Rows are points. Two turns around zero, p and q, are shown by what they do to some points. Where does a point land after both, in the order given? Backwards means that the second turn is done in reverse. Each puzzle has new turns, and all numbers are rounded.

Turn p:
[ 7 -7] => [-5 -8]
[  9 -38] => [-35 -17]
[ -5 -32] => [-32  -2]
[20 45] => [ 48 -10]
[-31  32] => [25 37]
Turn q:
[ -2 -13] => [  3 -13]
[12 26] => [ 2 29]
[ 20 -47] => [ 35 -37]
[-30  34] => [-40  21]
Where do these land?
q, then p backwards: [-29  48] => [-43 -36]
q, then p: [ 27 -27] => [ -8 -37]
q, then p: [-20 -11] => [-20  11]
p, then q: [ 22 -10] => [  4 -24]

Turn p:
[-30 -47   9 -37] => [-29 -36  32  37]
[28 -2 13 11] => [ 31  -4   3 -10]
[  6  14 -28   5] => [  0  13 -29   4]
[ 14  21   0 -11] => [  1  -9 -18 -19]
[-18  13   5  33] => [ -3  37  12 -10]
Turn q:
[-31  21   4  15] => [-26  29  -9  -4]
[ 31  -6 -18   6] => [ 16 -14  13  27]
[ 32  -4   2 -48] => [ 40 -33 -25  -3]
[-39 -16  -8   8] => [-41  -4   6 -15]
[ 7  5 20 19] => [11 22 15 -4]
Where do these land?
q, then p: [ -4  17  18 -20] => [ -2  -8 -31   4]
q, then p: [-29 -16  -5  14] => [-30  -2  20  -2]
p, then q: [ 46  -6 -28 -17] => [  1 -32  27  38]
p, then q: [-22 -13  12  45] => [ 24  45 -14  -6]
p, then q: [  1  40   3 -11] => [-12 -25 -31  -1]
p, then q: [  8 -22   0 -10] => [ 3 -2 25 -2]

Turn p:
[ 3  8 10 17  8 -7 13  9] => [ -2   1  -1  -6   0 -28   5   1]
[  7  18 -10  11  -1 -16   7  11] => [ 17  12  -9  -6  -6 -20  -5   4]
[ -6  -4   4 -10   3  16 -14 -15] => [-14  -5   0  12  10  19  -5  -2]
[  9 -13  -1  -8 -11 -14 -10 -12] => [ 11  -4  16   7 -10  12  -9 -11]
[  1 -14  -9  11  -2 -11 -16   0] => [ 11 -12  -1  15 -17   1   0   0]
[ -5  21  -9  -2   8  14 -18  18] => [ -2   8 -19   8   8   2  -6  30]
[-14   9  19  -2 -11   6  -9   0] => [-23   0   1  -4  -6   3 -15   7]
[ -8  -6 -15  -8   9   8  17 -17] => [  3  -3 -12  -6  15  13  11 -20]
[  4  -3   2 -15   7  -2   1   3] => [ 6 -4  9 -5 11  5 -1  5]
[  4  -4  -9 -14   1 -15  10  14] => [ 21  -2   6 -17   1   2   3   6]
[  4 -11  17  18 -10  21  19 -11] => [-27   9   8   2  -5  -7  21 -19]
Turn q:
[ -8   5   7   1  16 -19 -20  -4] => [ 16  11   1  15   7 -12 -18  -6]
[ -1   4   3  -5  15 -21   6  16] => [  1  -1 -19  13   1 -20  -6   7]
[ 8  9 10 11 -4 -2 -1 17] => [  5 -10   7  11  -8 -10  10  11]
[ -2  -5 -22   1 -24   8   2 -12] => [-13  -4   5 -12 -17  22  -3 -13]
[-8  2 20  8  8 -1 14  3] => [  4  -7  -1   1  13 -18  14  -5]
[  2 -29 -14   4   1  15   8  -3] => [  4 -14 -10 -24   5  20  -2   2]
[-12  10  -2  -2  17   0  -1  13] => [-5 -5 -7 18 15 -4 -5  3]
[ 15  -4  -7 -12 -18  22   1 -17] => [-11  13  11 -21  -7  23   9   4]
[ -6  10  17  -1   7  -8 -11  15] => [  3  -1   8  16   7 -20  -6   8]
[  3  -3  -5 -12 -20   1  -4 -15] => [-10  12  10 -15 -13   7  -5  -6]
[ 10   1  -7   7   2   5   6 -13] => [ 6  6 -5 -3 -3 13 11 -5]
Where do these land?
q, then p: [ 15  -6   3   5  -9 -14   9   3] => [ 12  12   8 -11 -12   7  -1  -3]
q, then p: [ -6   1  12   9  -7 -18 -17   5] => [  3  -3  18  10 -15  -9 -13  -3]
p, then q backwards: [ -7   0  -2   4   6 -10  -3 -20] => [-18  -3  -9   9   3 -10   0  -1]
p, then q backwards: [ 0 13 11  3 -6 -6 -1 -1] => [ -5  -2   2 -13  -6 -10  -6   1]
p, then q backwards: [20 -2 11  7 10  6  8  4] => [-4 15 23 -1  1  4  1  1]
p, then q backwards: [ -3  -2 -11   6  -4  16  -7  -1] => [  9  12 -13   0   6   1   7   0]
q, then p backwards: [-5 -4 10  5  0 11 11  6] => [-3 -9  6 -2 14  3  9  5]
p, then q: [-7 -4  4 -2 15 13 -6  7] => [  1 -17 -12  -1  11  -1  -3   2]
p, then q: [ -4   7 -48   8  -3  -2   8   6] => [-12   9 -18   6 -26  31  15   9]
p, then q: [ -3  -3  10 -45  -2   5  -1  -9] => [ 0  8 16 -2 39  5  0 19]

Turn p:
[46 13  6 -7  7 -6 19 23  2 10 15] => [-13 -12  20   9 -16   0  -8   5 -33  23  31]
[  3 -11   7 -21  -7  16 -10  23   6   6  16] => [-11 -30  14  11   9   7   1   7  -5 -17   5]
[ -1  35 -23 -30  -2   9   5   4  -8  12 -25] => [-11  12  -6 -32  -1  34 -23  19 -15  -8   5]
[-10 -30 -26 -10  34  -1  -8 -19  11  -2  -3] => [  2  -8 -26  12  21  12  -1  14  32  25  -9]
[-29 -22 -42  34   6   2  -6  -2 -15   8   7] => [-11   3 -33  19 -17  18   7 -25  27   3 -33]
[ -1  -5   5 -12   5  13 -11  25  18  17 -47] => [ 21 -17  17  -8  -1  14 -34  28  -3  -4 -26]
[  2  12  12  12   8 -23  12  11  32  -4   7] => [  5  -4  14  -5 -29 -22   8  16  11  13  13]
[ 14  12  10 -15 -30  13 -44 -38 -23  -9   4] => [ 12  32  -6  15  39   2  -8 -12 -10 -43  24]
[-13  24  -3  22  27  10  23 -10   7 -15   1] => [-15  26  16 -19  -9   0  11  -4  22  26  -6]
[-17 -17  16  17 -17 -14 -13   1 -39 -15   3] => [  7  12 -15  15   6 -19  26 -17 -19 -20 -27]
[  4 -33 -14  18 -23 -13  16  15  -8 -27   2] => [ 26 -17 -11  10 -14   9  36 -22 -12   8 -10]
[-23   7  24   7 -18 -13 -11  -4 -15  -2   8] => [ -2  12  -5  -3  -1 -28  12  -5  -5 -29  -9]
[ 24  15  29 -16  12   7  28 -29  32  20  12] => [ -8  -8  22 -23  15 -28 -25  -1  10  24  43]
Turn q:
[ 14  -7 -28  10   0  -7  17 -16  21  -7  -7] => [  7  25   2   6 -11 -16  25 -19  -5  11  -4]
[  9  31  -8 -22  -3  13 -29  28   8  13 -14] => [  4  -6 -25  24  -9  11 -13  22  34  15  18]
[  1  21  -4 -24  10  16   1 -29  11  -4 -29] => [ 35  13  -9  -4 -31  16  -2  -2  17   1 -13]
[-17 -23 -13   4  25 -26 -16 -19  -8  -1 -31] => [-15  -7 -12  -1 -18   1  -8 -34  -3   9 -43]
[ -2   9  -7  19  11  -6   6  -1   2 -17  25] => [ -1   6  12  -7  13 -22  -2 -19   7 -12  12]
[ -9   7   2   0 -22   0 -17  13 -32  33  28] => [-18 -24  -6   4  28  33  -8  -1  -8   1  32]
[-24  -5  -9   9 -28  17  -9  12  -1   2   1] => [-17  -2 -21   6  12  12  19   9   2 -23   5]
[  4  29   9 -25 -28 -10   1 -16 -30 -40 -21] => [ -2 -16  13 -19 -60  15   0   3   9 -23  21]
[-4  5 22 26  1 -5 17 24  8 41 19] => [-14  14  27  16  47  12 -10  15  -3   9   3]
[-17 -12 -33  -9   2   6  12  19   0  -6   3] => [-19  18 -29 -19   5  -9  11  -1   5   6   4]
[ 16 -26  48  -4   7 -17   3   7  20 -11  44] => [ 11 -34  40 -15  30 -35   2  23 -12   9  -6]
[ 28 -29  22  14  26  18  14 -22   2  -4 -17] => [ 29  12   9   7  -8 -19 -16   4 -41  -2 -29]
Where do these land?
q, then p backwards: [ 10  -9 -16 -28 -10  -3   5 -33  10  -3 -20] => [ -2  -5 -20  23 -10 -20  24  15   1 -23 -12]
q, then p backwards: [ -5  15  15  11 -15 -12  -1  20  15  -2  -8] => [ -8   7   5   1  19  11 -20  12  15  -4  17]
p, then q: [ 22   7  -9  -3   6  -4 -46  20 -18  25   9] => [-27  -6 -12  22  10 -13 -11 -15   3 -46  10]
q, then p: [-10 -37  12   4 -32   7   4   7  21  -9  -6] => [  2 -10  -1 -24 -14   6  20   2 -24  22 -30]
q, then p: [  3  23  -5 -33   0  -6  19   4 -19  -2  12] => [-22 -24   5   1  13   1  -4   6   2 -25  26]
p, then q: [-16   2 -10 -28  20  -2   8   4   6 -13  25] => [-13  22 -10 -25  26  -4   5  14   9   6 -10]
q, then p: [  3  35 -17  29 -12  18  -8 -24 -39  16  -6] => [ -9  36  16  17  21  14  18 -38  22 -12  17]
p, then q backwards: [-15  11   5   8   5   7  -5 -45  38   2  30] => [-12  46 -22   1   9 -11  -3  24  18 -21  25]
p, then q: [-27   6 -15  26  -2  -1   5 -26  -5 -12 -16] => [ 25  20   1   8 -25  12  15  -2  24  12   5]
p, then q: [ 12  31   5   5  38  15  -8  -3 -40 -28   9] => [ -4  27  15  -5  14  34 -42   0  28 -23   5]
p, then q: [ -5 -33  37   6   8 -10   2  35   2  16 -12] => [-38 -14  10  17 -19  -1  -6   4 -29  12 -30]
q, then p: [ 35 -29  -3 -12  -5 -27  18  27  -4   2   1] => [-28 -16 -25  -5 -17 -27 -12  -3 -22 -19 -20]
q, then p: [ -6 -21   1  15  -1  18   8  15  33   8 -17] => [  2  16   7 -14 -33  10  -4  13 -11  19 -20]
